Each point is reached from the start by the listed moves, each made 0, 1 or 2 times, or once backwards (-1), plus a little noise. Say if it took an odd or an even number of moves. Then give how often each move was made.
In the rows, zero is written as 128.

Moves:
(1): [149 140 126 137 138 120]
(2): [153 128 144 138 137 125]
(3): [105 115 135 132 168 100]
Start: [128 118 136 126 134 128]
Points:
[ 82  93 148 135 214  73] => even (0, 0, 2)
[129 119 132 112  85 164] => even (-1, 0, -1)
[ 56  91 130 124 205  77] => odd (0, -1, 2)
[146 143 111 120  92 150] => odd (1, -1, -1)

Moves:
(1): [134 111 133 121 159 154  96]
(2): [125 118 108 113 128 121 112]
(3): [111 117 127 109 139 113 157]
(4): [165 122 112 112 129 133 137]
(5): [120 119 111 147 125 142 153]
(6): [125 120 137 144 138 111 135]
Start: [134 121 121 133 128 126 122]
Points:
[117 112 148 143 150 101 174] => odd (0, -1, 1, 0, 0, 1)
[ 56  47 119 149 214 156 167] => even (2, 0, 2, -1, 2, 1)
[ 49 112  85 106 107  91 205] => odd (-1, 1, 2, -1, 1, -1)
[184 116 119 107 150 182 110] => even (1, -1, 0, 1, 0, -1)
[ 71  90  98 144 154 178 154] => even (1, 0, 1, -1, 2, -1)

Moves:
(1): [145 106 121 121 125 127 108 137 137 134 135 140]
(2): [133 132 128 120 130 112 124 118 138 138 127 115]
(3): [117 140 126 122 126 133 131 139 145 116 104 104]
(4): [119 129 135 140 113 116 113 144 124 121 128 134]
(5): [125 141 138 129 130 138 144 131 143 130 153 147]
(6): [120 121 144 142 127 139 130 120 125 137 107 130]
(7): [144 128 107 129 123 145 153 112 137 129 124 126]
(8): [130 118 118 138 128 118 138 117 128 134 118 132]
(9): [129 116 143 120 128 110 122 136 126 114 120 136]
(10): [138 124 133 137 128 133 136 132 130 126 144 121]
(11): [133 148 127 151 128 131 120 125 134 113 135 142]
Start: [139 135 122 130 131 122 120 129 118 130 130 128]
Points:
[166 145  49 138 133 193 209  84 149 138  95 101] => odd (0, -1, 1, -1, 0, 0, 2, 1, -1, 0, 0)
[214 120  95 165 135 167 157  75 176 140 169 249] => even (2, 0, -1, -1, 2, 1, 2, 1, 1, -1, 2)
[ 80 154 137 135 138 199 184 117 129 143  35  56] => odd (-1, -1, 2, -1, 0, 2, 0, 0, -1, 0, -1)
[162 112  99 158 129 208 187  91 128 130  48  85] => odd (0, -1, 1, -1, -1, 2, 2, 0, 0, 1, 0)
[168 127 127 162 104 166 121 128 128 109 151 225] => even (1, -1, -1, 1, 1, 1, 2, -1, 1, -1, 1)

Moves:
(1): [135 117 131 141 127 127 129 133 121 136 133 132 109 119 129 121 112 136
 126 139]
(2): [136 133 125 132 126 121 136 119 116 124 129 129 125 130 140 129 128 119
 131 132]
(3): [119 137 133 123 121 130 121 135 133 130 122 123 127 127 131 130 117 125
 145 121]
(4): [126 125 155 126 139 136 136 136 140 127 138 117 124 134 132 133 136 125
 121 123]
(5): [139 118 121 136 119 124 132 132 133 131 126 124 129 125 132 139 118 131
 127 123]
(6): [131 137 113 132 129 127 128 130 134 135 128 136 120 131 116 143 130 138
 137 119]
(7): [133 130 125 127 125 127 125 127 126 119 117 120 125 122 125 121 123 120
 124 139]
(8): [126 134 138 124 133 134 129 132 125 127 126 132 129 128 132 140 126 130
 127 133]
(9): [123 127 133 125 137 127 128 126 136 125 139 127 124 121 137 127 122 120
 123 126]
(10): [128 114 113 137 122 118 125 121 126 122 118 128 126 135 124 126 130 126
 127 121]
(11): [126 126 132 140 132 124 136 127 138 126 135 125 134 121 120 138 134 131
 131 123]
(12): [150 120 131 152 127 138 138 129 143 135 114 128 130 113 133 122 124 130
 127 122]
(13): [130 136 132 130 137 135 127 134 127 132 128 122 129 126 132 126 132 129
 136 132]
(14): [138 142 133 126 125 128 121 149 108 122 130 133 129 110 129 139 125 124
 134 132]
(15): [124 126 114 137 120 128 121 124 130 126 134 127 125 127 121 130 138 124
 129 125]
(16): [130 129 120 131 131 122 133 126 129 135 115 124 128 141 120 126 132 113
 122 128]
(17): [123 138 127 128 122 137 135 138 137 126 129 131 123 125 138 133 133 135
 138 127]
(18): [121 123 129 126 130 123 132 118 129 130 126 123 122 123 129 117 124 131
 118 125]
Start: [137 130 118 140 115 126 118 135 126 130 120 137 127 148 132 127 115 126
 131 130]
Points:
[100 167  10 163 117  77 114  73 140 139 105 120 116 203 103 150 157  82
 170  93] => odd (-1, 2, 1, -1, 0, 2, 0, 0, 1, 1, 1, -1, 2, -1, 2, 2, 0, 1)
[224 125 106 203  89 133 145 183 115 152  44 139 117 109 196 129  48  91
 154 143] => even (1, 1, 1, -1, 2, -1, 0, 1, 1, 1, -1, 2, 1, 1, -1, 2, 1, -1)
[245 133  61 201 106 125 114 204  91 173  76 153  81  80 113 133  55 155
 143 158] => odd (2, -1, -1, -1, 2, 2, 1, -1, 0, 0, -1, 1, 2, 2, -1, 1, 0, 0)
[160 222 192 146 133 180 125 249 115 116 114 119 110  90 157 185 105 113
 185 177] => odd (1, 0, 1, 1, 0, 0, 2, 2, 0, -1, 1, 0, 2, 2, 0, 1, 2, -1)
[136 137 207 181 122 173 149 143 183 112 147 106 102  94 223 139 100  96
 141 105] => even (0, 2, 2, 2, 0, -1, 0, 2, 2, 0, 0, 2, 0, 0, 2, -1, 1, 1)
[173 206  40 195  81 129 122 171 139 126  46 129 114 160 136 175 147  82
 228  94] => even (-1, 2, 2, 0, 0, 2, 1, 0, 0, 2, 0, 1, 2, 1, 1, 2, 2, -1)
[171  89  77 221  64 123  96 149 157 130  49  92 123 102 122  89  97  90
 146  94] => odd (0, -1, 2, 0, 1, -1, 1, -1, 0, 2, 0, 2, 1, 1, 2, 1, 0, 1)
[183 146  85 188  86 136 111 169 107 118 114 156 117 104 215 182  80 118
 194 114] => even (0, 2, 1, -1, 2, 0, -1, 2, 2, 2, -1, 1, 2, 1, 1, -1, 1, -1)
[174  97 128 205 128 116  95 147  88 121 129 110  79  52 150  76  71  92
 101 160] => odd (2, 0, 0, 0, 0, -1, 1, 0, 2, 1, 0, 1, 2, 2, 2, 0, -1, 2)
[174 122 105 181 113 125 115 122 142 153 124 112  76  91 165 125  50 109
 116 132] => odd (1, 1, 1, 0, 2, 1, 1, 1, 2, -1, -1, 1, 1, 0, 2, 0, -1, 2)

Moves:
(1): [119 134 129 121 153 137 135 126 137 125 119 128 121 127 140 123 121 128
 129 134 143 113 141 112 137 118]
(2): [116 125 117 121 122 121 116 136 122 133 133 131 109 141 125 131 124 115
 126 116 146 139 148 129 116 149]
(3): [117 124 136 129 133 134 125 123 135 134 126 139 116 128 133 134 125 137
 117 121 119 113 128 130 121 132]
(4): [126 128 108 115 147 121 125 124 127 120 139 117 135 137 135 130 125 139
 121 133 128 113 117 129 109 121]
(5): [148 139 114 139 130 128 124 116 126 119 124 143 123 139 140 130 126 106
 137  95 118 124 131 128 115 137]
(6): [110 124 141 121 112 134 112 133 118 126 132 138 135 115 123 131 147 118
 139 130 120 128 109 153 114 138]
(7): [133 115 138 121 125 120 144 128 139 124 116 123 133 129 128 125 125 144
 128 103 134 113 140 129 129 134]
(8): [129 125 133 131 126 131 135 141 126 134 119 129 110 131 132 123 123 131
 132 130 126 133 124 117 132 126]
(9): [128 122 137 121 127 120 121 121 137 140 131 133 135 139 136 131 125 130
 130 120 136 110 112 122 137 126]
(10): [152 151 119 143 129 108 152 133 140 122 117 129 136 117 102 129 149 131
 140 141 114 138 147 124 133 128]
(11): [126 117 133 119 135 122 120 117 137 132 124 125 130 134 129 121 117 125
 134 134 132 118 129 120 133 133]
(12): [135 125 111 123 135 129 125 140 103 124 143 148 126 128 139 129 122 137
 112 135 127 135 148 124 121 110]
(13): [127 151 135 137 136 133 142 135 123 109 144 134 122 127 121 131 124 110
 131 119 107 132 144 125 120 135]
(14): [125 114 127 136 138 130 120 132 137 131 117 125 128 132 123 131 122 116
 134 117 132 126 127 116 127 117]
(15): [135 110 133 139 122 127 129 123 116 119 128 128 120 127 122 138 137 129
 132 128 135 145 110 135 139 123]
(16): [118 125 126 126 126 128 126 124 129 129 124 123 121 129 130 131 118 131
 129 142 148 122 126 116 119 120]
(17): [125 139 125 142 133 138 120 139 118 125 138 131 142 116 126 130 149 128
 132 144 135 127 126 114 115 149]
(18): [142 128 120 134 137 124 125 128 128 140 139 118 126 130 131 115 128 114
 134 130 139 123 117 125 122 119]
(19): [125 125 138 128 118 122 122 120 128 119 127 130 120 130 130 131 125 117
 101 117 118 131 117 139 119 118]
(20): [135 143 130 147 112 128 120 142 134 127 139 130 123 134 134 120 134 140
 124 138 124 115 130 135 153 135]
(21): [129 137 126 116 128 128 125 128 118 123 126 117 123 131 105 131 134 132
 121 133 134 129 132 131 119 130]
(22): [122 138 131 116 134 116 131 130 135 133 124 138 127 134 114 110 116 153
 119 119 141 123 140 137 120 137]
(23): [148 131 115 123 104 119 140 138 136 130 146 155 133 136 112 112 131 105
 121 122 119 152 130 141 136 149]
(24): [159 135 120 142  96 113 124 123 148 127 149 126 121 131 132 113 148 125
 136 101 125 141 122 130 146 120]
Start: [116 141 109 155 144 135 162 112 137 130 119 140 135 127 117 136 137 112
 137 120 147 129 135 129 115 121]
Points:
[127 132 100 233 151 103 107 121 144 135  94 120 126  93  92 136 201  87
 180 199 165 146 114 119 115 124] => odd (0, 1, 0, 0, 0, 1, -1, 0, -1, 2, 2, 0, -1, 1, 1, 0, 1, 1, 1, 1, -1, 0, -1, 0)
[199  94 105 192  72 121  98 116 230 166 153 133 146 157 158  55 160  21
 156  42 175 119 112  91 209 118] => even (1, 0, -1, -1, 0, 0, 1, 0, 0, -1, 2, 0, -1, 2, -1, -1, 1, 1, 1, 1, 0, -1, 1, 2)
[100  87 142 182 104 130  91  67 170 163 122 135  50 189 157 164 117  65
 216   7 173 125  56  66 119 134] => even (-1, 1, 1, 0, 1, 0, -1, 2, 2, -1, 1, -1, 1, 1, 1, 1, 0, -1, -1, -1, 0, 0, -1, 2)
[125  73  73 109 109 135 115 152 148 163 145 149 138 181 115 130  86 179
  66 132 161  86 205 124 180  98] => odd (-1, 0, 1, 0, -1, -1, 1, -1, 0, -1, 1, 2, -1, 2, -1, 0, -1, -1, -1, 2, 2, -1, 1, 0)
[244 192  36 243 133  87 153 159 169 159 143 244  90 170 151  51 133 205
 141  78 111 112 229  98 159 174] => even (-1, 0, 2, 0, 2, -1, 0, 2, -1, 1, 2, 2, -1, 0, 0, -1, 1, 0, -1, 2, -1, 2, 0, 1)
